Each row of a before or after table is a point. The points were changed in one or more steps. Then noise was added and the rows were shuffled. The steps act on how far a point lies along the listed directions, d1 being the first. Write out the steps. A step turns or swaps two directions, mirrors them in a line or flattens them onto one, adds a multiple of one to another, or multiplies one. Angles are multiples of 10 degrees, from the lower direction toward the higher: turns from -170 to 170, lines from 10 to 170 but not 90. Use the fewest steps. Two steps may share a direction if one is a turn and the other turns, adds or multiplies; they go together, in the order done. Otherwise the lowest direction goes first.

Directions:
(1): [36,10]
(2): [10,-36]
Before:
[[1,31],
[-20,-10],
[-46,9],
[-40,26],
[-35,-20],
[12,9],
[-5,24],
[-42,16],
[-18,-41],
[16,47],
[-18,-16]]
After:
[[15,19],
[40,19],
[-9,46],
[-8,-14],
[10,21],
[-20,40],
[-21,4],
[-27,41],
[18,36],
[-29,-1],
[-48,-17]]
Steps: mirror d1 and d2 in the line at 60 degrees

Directions:
(1): [-13,40,19]
(2): [-37,-20,18]
(3): [-24,10,-38]
Before:
[[2,22,-3],
[26,-45,8],
[-15,-4,11],
[-32,0,-19],
[-18,3,-19],
[14,8,-13],
[-1,16,-5],
[21,-55,24]]
After:
[[53,25,-16],
[-21,42,20],
[23,-1,-14],
[-66,31,31],
[-47,-24,14],
[-25,-45,37],
[35,0,-25],
[1,-25,20]]
Steps: turn d1 and d3 by 150 degrees; multiply d2 by 3

Directions:
(1): [54,-13,13,-14,3,-27]
(2): [3,-31,37,15,-27,30]
(3): [-2,-23,-27,-47,-20,16]
(4): [28,45,-5,-1,-22,30]
(5): [-12,16,41,-38,25,10]
(6): [18,-15,-16,10,44,37]
Before:
[[9,-6,-19,-7,14,-20],
[18,30,32,-14,-4,-9],
[6,34,10,23,-14,15],
[-50,12,-6,-29,13,5],
[-1,36,-7,-34,-21,7],
[-15,-7,4,-11,17,10],
[11,-9,-5,-29,33,-9],
[-13,21,-12,0,14,-9],
[-32,8,-12,-18,-1,-23],
[12,49,-20,-29,-10,-6],
[-13,-12,-6,35,20,8],
[1,30,-24,-2,10,29]]
After:
[[-28,-31,-37,59,-13,-12],
[-2,-34,10,0,-20,-17],
[-26,-17,62,-35,5,-7],
[55,42,37,-27,-26,47],
[38,49,40,-54,6,48],
[6,-42,28,-15,29,8],
[15,36,8,1,-28,58],
[39,47,37,-16,7,2],
[39,46,-27,36,-19,28],
[-32,-2,34,-18,29,6],
[13,-12,16,15,0,16],
[-22,-17,63,-40,57,38]]
Steps: turn d1 and d6 by -120 degrees; turn d1 and d2 by 160 degrees; turn d3 and d5 by 30 degrees; multiply d5 by 2.5; multiply d4 by 2

Directions:
(1): [20,-12,-5,-12,-25,25,60,-8]
(2): [-6,8,13,-53,2,5,0,50]
(3): [-49,-43,13,2,-13,-27,16,4]
Before:
[[-21,-24,17,-43,-4,0,29,28],
[-10,-2,0,-15,21,-11,-6,10],
[38,8,-19,75,4,-8,-31,-87],
[5,-8,4,-1,10,-4,-13,-15],
[-24,-6,15,10,-1,-31,-24,-16],
[-10,-39,-8,32,-31,19,60,-53],
[-27,-8,0,6,-1,-31,-14,12],
[13,-18,-1,47,-22,27,21,-76]]
After:
[[-31,15,27,4,26,-12,-84,-2],
[9,-7,-6,-11,7,3,26,-3],
[11,-13,-4,27,0,7,28,-39],
[1,12,17,-36,-8,-6,3,15],
[2,-10,9,-18,5,-1,-8,2],
[-33,12,2,30,29,-20,-72,-15],
[4,6,-6,-18,-10,-2,15,16],
[-20,17,25,-52,24,-36,-79,54]]
Steps: turn d1 and d2 by -120 degrees; multiply d3 by 0

Directions:
(1): [32,27,-26,-38,27,18,10,-1,23,24,40]
(2): [-13,-2,-54,-20,-29,8,30,-20,-1,13,-42]
Before:
[[14,-14,9,24,12,5,4,7,-1,-11,9],
[3,13,-45,-19,-3,16,16,-21,7,12,-10],
[-6,0,13,11,51,8,-37,-2,18,-11,24],
[20,9,25,2,18,-4,-23,-5,3,-1,19],
[3,-9,-63,-25,-12,26,25,-30,17,25,-19],
[-79,-54,-32,39,-91,-4,15,-34,-39,-25,-143],
[-25,-14,20,33,-29,-24,-19,-8,-25,-34,-26],
[8,-13,22,33,8,-3,-8,17,-30,-12,-15],
[-6,-18,-6,4,-31,-4,25,2,-11,-10,-30]]
After:
[[-1,3,-12,-1,49,16,-24,-10,21,-1,16],
[-1,9,-3,8,6,6,-7,-5,-4,-5,3],
[18,-9,-7,16,11,11,11,2,0,-6,9],
[-82,-57,-11,57,-87,-9,4,-26,-40,-37,-140],
[-19,-5,-10,15,-31,-15,-2,-15,-25,-23,-33],
[23,15,6,-6,16,0,-8,-14,6,7,13],
[-10,-20,3,12,-23,-6,20,6,-11,-14,-32],
[-1,-25,-7,11,0,8,-9,-15,11,1,-8],
[9,-4,-6,16,-2,7,4,9,-23,-6,-19]]
Steps: flatten d1 and d2 onto the line at 150 degrees
